Each point is reached from the start by the listed moves, each made 0, 1 or 2 times, or once backwards (-1), plus a little noise. Is the number of moves made odd or even? Then give how often each move was made.

Moves:
(1): [-2 -5 11 16 -5]
(2): [ -7  -1 -20  12   4]
Start: [-9 -5 -8 -3 -1]
Points:
[-9 -5 -8 -3  0] => even (0, 0)
[-19 -17  -7  41  -7] => odd (2, 1)
[-20  -3 -60   6  11] => odd (-1, 2)

Moves:
(1): [  2   1   4  -2   5 -14   7 -12  -8]
(2): [-20   8 -18 -22 -11   9   4 -22   2]
(3): [  4   1   5  -2 -12 -24  15  -4  11]
(4): [-2 -9  4  8  7 -7  5  7 -1]
(5): [-6  0  3 -9 -1 -7 21  9 12]
(6): [ -7  -3   5  -4 -11  12   6  -1  12]
(7): [ 13  -5  16 -35 -17  -3 -22  13  15]
(8): [-10   2  -4 -16  10   4  -2  -5  11]
Start: [ -9  10  -2   4  15  -1   7   5 -11]
Points:
[-42  -6  -5 -19  60   9  19  23  12] => even (0, 0, -1, 2, 1, 0, 0, 2)
[-29 -13  24 -44 -13  38  22  57  48] => even (-1, 0, -1, 1, 2, 2, 1, 0)
[  1  26  -9  28  46 -47  18 -18  -8] => odd (0, -1, 2, -1, -1, -1, -1, 2)

Moves:
(1): [  0  -3  -2  -4  16   0  -8  -5 -10   3  -7   0   2  -2   4  13   2   9
   4  -3   7]
(2): [ -5  -8   2   2  -2 -11  18   5   1  -8 -10   3  -5 -11   2  15 -11  11
  -5  -2   4]
(3): [ -3   3   6  11  11  -2   9  -2   4  10 -12  -9  -6 -11   3   4  -1  -2
 -11   5   5]
(4): [ -4   7   2   3  -6  -1  16  10 -10  -8   7  -9   0   3 -17 -15   6  -5
   1  14   3]
(5): [ 6 -4  3  0 -5  4 -2  5  5  5 -9  2 -2  2 -2 -5 -1  5 -1 -6  0]
(6): [-2  2 -2  3 -5 -4  0 -4  0  3  2  7 -8  1 12  2 -3 -3  6  0 11]
(7): [ 4 -3 -7 -4 -1 -1  0  9  2  2  4  2  4 -2 -1 -2  5 -5  4 -5 -4]
(8): [ 3 10 -5  4 -1  4  1  3  0 -1 -1  6  7 -3 -1 -8  1  4 -7  8  3]
(9): [  6  -1  -2   7   3   2  -1   2 -11   3  -3   2   3  -4 -10   6  -6   1
   5  -2  -5]
(10): [ -8   8   3  -5  -6 -11  -2  10  -9  -3 -13   0 -11 -15   9   5  -3  14
   1   1  -5]
(11): [ 2  6 -5 -2 -3  2 -2  6  6 -3  2 -3 -5  4  0  0  0  4 -1  6  0]
(12): [-7  0  8 -3  5  5  5 -7  3  4  0 -1  5  0 -4  5  0 -6  8  6 -6]
(13): [  6 -10   6  -1 -11  16  -8   1  -4  -2   9  -1  -1  -6   2   7   4  14
   2   5  -8]
(14): [ 4  5 -2 -3  2 -3  5 -1  2  2 -2  7 -6  0  0 -3 -3  4 -8 -2  6]
(15): [11  5 -6  0  5 -2 -8 -3  6 -7 -9 10 -2 -1  7 22  2  1 -1 -5  3]
(16): [-10   9   2  -3   7  -2   1  -3  -5  11   0  -5   7   0   4   5   6  -6
  -4   2   8]
(17): [ -3  -5   0  -7  -6   3  -1   1  -8  -1   1   1  -2   4  -5  -4  -1   3
   4   6 -13]
(18): [ -2   4  -1   8   4   1   6  10  -4  -6  -5   9 -10   4  -3  13  -1   9
  -3  -7   0]
Start: [  3  -7   0  -6   1   3  -8  -5  -8  -7  -3  -5   5  -3  -3 -12   4  -1
  -2  -7  -3]
Points:
[-38   2   3 -12  11 -29  41  41 -51 -44 -40   8 -16  -7 -28  25  10  18
  14   5 -17] => even (1, 1, 0, 2, 0, 0, 1, 0, -1, 1, -1, 1, -1, -1, 1, 0, 2, 2)
[  2  27   6  23  34 -24  60   1 -16   1 -57  24  28 -34 -36  29 -21  -3
 -19   4  35] => even (0, 2, 0, 1, 1, 0, 0, 2, 2, 0, -1, 2, -1, 1, 1, 1, -1, 0)
[ -2 -15   8  15  18  12  26  -4  14  10   9  -9  10 -21  -2   9   0   1
 -41 -17   0] => even (-1, 1, 1, -1, -1, -1, 1, 0, 0, -1, 0, 0, 1, 1, -1, 1, -1, 1)
